Each row is a point. The window is the flat piece filled in between its corners: a triangle in 3 columns, a solid with four corners in 4, and so on. A path goes straight from each point to the next, and from the last back to the first. After which points does the path pass through the window?
In the rows, zero is written as 128.

Window:
[[116 101 102 166]
 [154 119 205 148]
 [140 145 139 158]
 [133  88  54  99]]
Path:
(1): [186 144 138 198]
(2): [111 126 169  84]
(3): [ 90 123 130 156]
(4): [161 111 149 208]
(5): [157 104  99 229]
(6): [108 122 166  92]
(7): [124 121 120 127]
(8): [161 125 110 161]
Through the window after points: 5, 7

Window (8 x 8):
[[120 208 191 157 146 164 215 189]
 [214 153  71 135 107 163 156 138]
 [167 118 131 118  99 128 126 137]
 [ 79 162  95  92  83 126 127 105]
 [161 127 129 169 203 130  80 116]
 [120 224 165  76 185 151 171 149]
 [ 92 122 133 108 173  64 136  84]
 [119 105 113 116  61 178 168 100]]
Path:
(1): [168 188 127 135 114 156 174 120]
(2): [131 225 162 171 121 128 187 109]
(3): [135 125 126 103 181 123 137 170]
(4): [146 119 115 105 151 155 144 185]
(5): [161 133 138 129  99 120 126 113]
(6): [172 136 134 146  97 144 152  79]
(7): [166 136  92 105 147 131 115 195]
(8): [121 138 155 144 162 139 165 200]
Through the window after points: 4, 6, 8

Window (11 x 11):
[[107 170 129 148 124 150  63  98  91 174 116]
 [150 119 178 119 171 139  66 111 142  86 196]
 [ 96 180  61 129 121 114 112 134 147 120  78]
 [183 177 143  63 113  61 134 182 140  68 170]
 [ 70 144 158 111 114 205 118 102  94 147 171]
 [164 153 175 107 137 144 131  86 157 161 172]
 [104 164 104 225  79 103 145 106 135 129 113]
 [188 118 129 184 189 131 170  74  92 153 159]
 [167 105 141 118 160  97 138 186 119 122  78]
 [ 86 132 140  65 205  79 143 175 135 159 215]
 [206  79  70 123 110  72  97 137 122 129  59]]
Path:
(1): [121 129 187 101 178 120 143  27  57 132 146]
(2): [106 112 168  92 199  42 120  94 134 106 112]
(3): [199 145  68 162 101 160 158 172 101 176 140]
(4): [173 115  99 151 175 126 126 165  97 171 178]
(5): [145 126 148 120 158 103 138 118 128 120 124]
(6): [ 82 178 177  56 108  87 111  82  74  94 142]
(7): [132 135 121 165 141 172 113 119 117 167 145]
(8): [150 149 129 129 145 178 107 155 105 137 185]
(9): [114 133 142 133 141  59 118  50 142 121 120]
(10): [123 156 160 108 139  84 135  74 122 100 145]
(11): [155 151 128 119 133 125 117 134 135 145 168]
(12): [161 132 133 131 133 138  84 161 170 112 170]
Through the window after points: 4, 6, 12

Window, 12 rows:
[[154 105 158 142 115 112 115  74 171  78 138 189]
 [ 85 160  66 181 147 154 129 157 197 188  30 108]
 [176  88 192 126 138 119  51  59 116  86 133 111]
 [ 63 197  90  76  76 172 162 112 164 171 166  64]
 [113 182 112 149 129  89 142 149 150 212 101 120]
 [ 80 100 102  66  84 175 195 132  99 170 155  89]
 [ 85 153 125 102 134 152  95 161 195 213  87 147]
 [161 124  98  57  88 140 152 167 160 141 123  71]
 [111 112 183 129 102 123 111 165 141  88 138 101]
 [195 109 197 175 101 182 104  85 143 114 184 148]
 [172 135 147 102  97 150  58 121  65  56 171 153]
 [ 95 138  73 145 199 124 123 174 200 183 124 108]]
Path:
(1): [147 110 156 131  60 133  75  94 142 111 140 113]
(2): [113 122  72 176  80 128  94 114 132 182 176  81]
(3): [108 142 154  43 163 144 144 155 163 115  72 132]
(4): [150 182 195 116 186 148 131  78 156 135 128 173]
(5): [129 115 116 146  96 113 105 134 142 153 122 102]
(6): [146 108  69 117 105  99  62 161 156 192 156  97]
(7): [103 165 149 101 118 173 194 141 150 110 109 130]
(8): [123 178 169  67 151 180 146 157 137 140 113 103]
(9): [ 93 133  98 134 122 131 101 137 192 188 114 136]
(10): [128 122 124 112  89 128  99 114 145 120 160 121]
(11): [143 133 181 104 143 156 130 119 122 130 136 134]
(12): [127 137 139 107 149 140 148 107 148 122 127 140]
Through the window after points: 4, 8

Window (14 x 14):
[[134 136  94 209 148 172 128  83 241 118 138 125 168 125]
 [160 140 151  62  54 116 116 125  64 107  92 167 121 190]
 [149 134 105 186 176  56  45  90 179  62 155 115 114 117]
 [ 65 166 128 111  66 107 129 116 143 167  36 131 132 193]
 [115  92 106 131 167 113 123 185  63  86  93 154 131 122]
 [125 107 166 113 150  91 174 210  99 128 121 148  63 131]
 [198  79  61  98 123  70 127  56 113  68 141 120  88 180]
 [128 183  92 179 169 140 109  56 155 151 129 132 139 147]
 [147 142 104 171 190 134  60  79 210  92  89 131  81 151]
 [122  70 174 119 151 119 132 149  66 114  98 110 108  88]
 [ 54  89 146 137 136 166 134 142  83 108 148 144 118 150]
 [ 96 154 118  50 107 142 117 118 163 181  99 136 159 184]
 [114 152 123 126  84 159 101 129 143 200  86 102 161 238]
 [116 132 116 127 145 133 132 187 102  82 124  91  67  85]]
Path:
(1): [165 181 136 125 178 148 137  95 117  75 107 101 108 173]
(2): [ 96  86  85 141 108  87 102 124 134 142 124 157 118 107]
(3): [147 158  77 145 120 132  86  71 148 186 100 164  92 128]
(4): [112 152 128 162 182 128 140  96 135  82 144  97 167 175]
(5): [108 128 178 137 141 137 130  80 100  74 105  93 149 192]
(6): [143 114  85 153 135 115 113 133 152 118 119 144  99 128]
(7): [ 84  96  80 190 108 156 109 109 139 175 125 140  52  99]
(8): [126 139 121 125 150 114 115 121 139 107 108 119 137 162]
Through the window after points: 3

Window:
[[175 106 181 214 132 109 164 155  87 183 155 183 115 150]
 [147 101 182 117 129 159 127 136 223  56  89 164 106 169]
 [ 77  85  92  92 128 116 141  45 129 101  60 150 160  81]
 [100 115  93 171 133 134 169 158 101 126  86 152 139  78]
 [105  66 133  96 122 176  79 132  24 149 113 154 133 147]
 [120 125  99 144 199 111 155 131 100  77 145 184 166 220]
 [132 166 146 148  84  66 138 188 134  85  94 113  94 138]
 [125 145 113  73 168 151 171  92 170 148  85 149  93 162]
 [136 132  92  94 182 219 150  69  97  94 163 118 162 177]
 [ 77  70 148 146 166 141 135 106  95 134 106  98 101 195]
 [139 192 158 176 154 164  69 183 147 126 165 123  85 129]
 [131  85 114 156 111 155 123  99 211  97 103 139 111 210]
 [135  61 129  92 136  93 113 150 163  74 112 125  66 173]
 [164  79 119 113 158 115 111 135  67 122  59 151 166 122]]
Path:
(1): [104  96  92 140 142 120 144 136 127 136 123  89 232 158]
(2): [132 126 151 123 134 148 120 100 120  93  80 189  50 123]
(3): [160 185 172 191 177 171 171  59 101  92  83 220 115 158]
(4): [106  62 111 107 138 138 106 149 150 128 131 103 114 165]
(5): [125  77 148 112 146 112 138 121 158 147 110 140 150 201]
(6): [103 106 112 169 131 176 123 100 135  71  98 123  77 155]
(7): [138 110 123 132 131 158 125 113  93 108  79 141 107 125]
(8): [125  92 147 124 148 122 115 149 134 135 124 139 146 155]
Through the window after points: 5
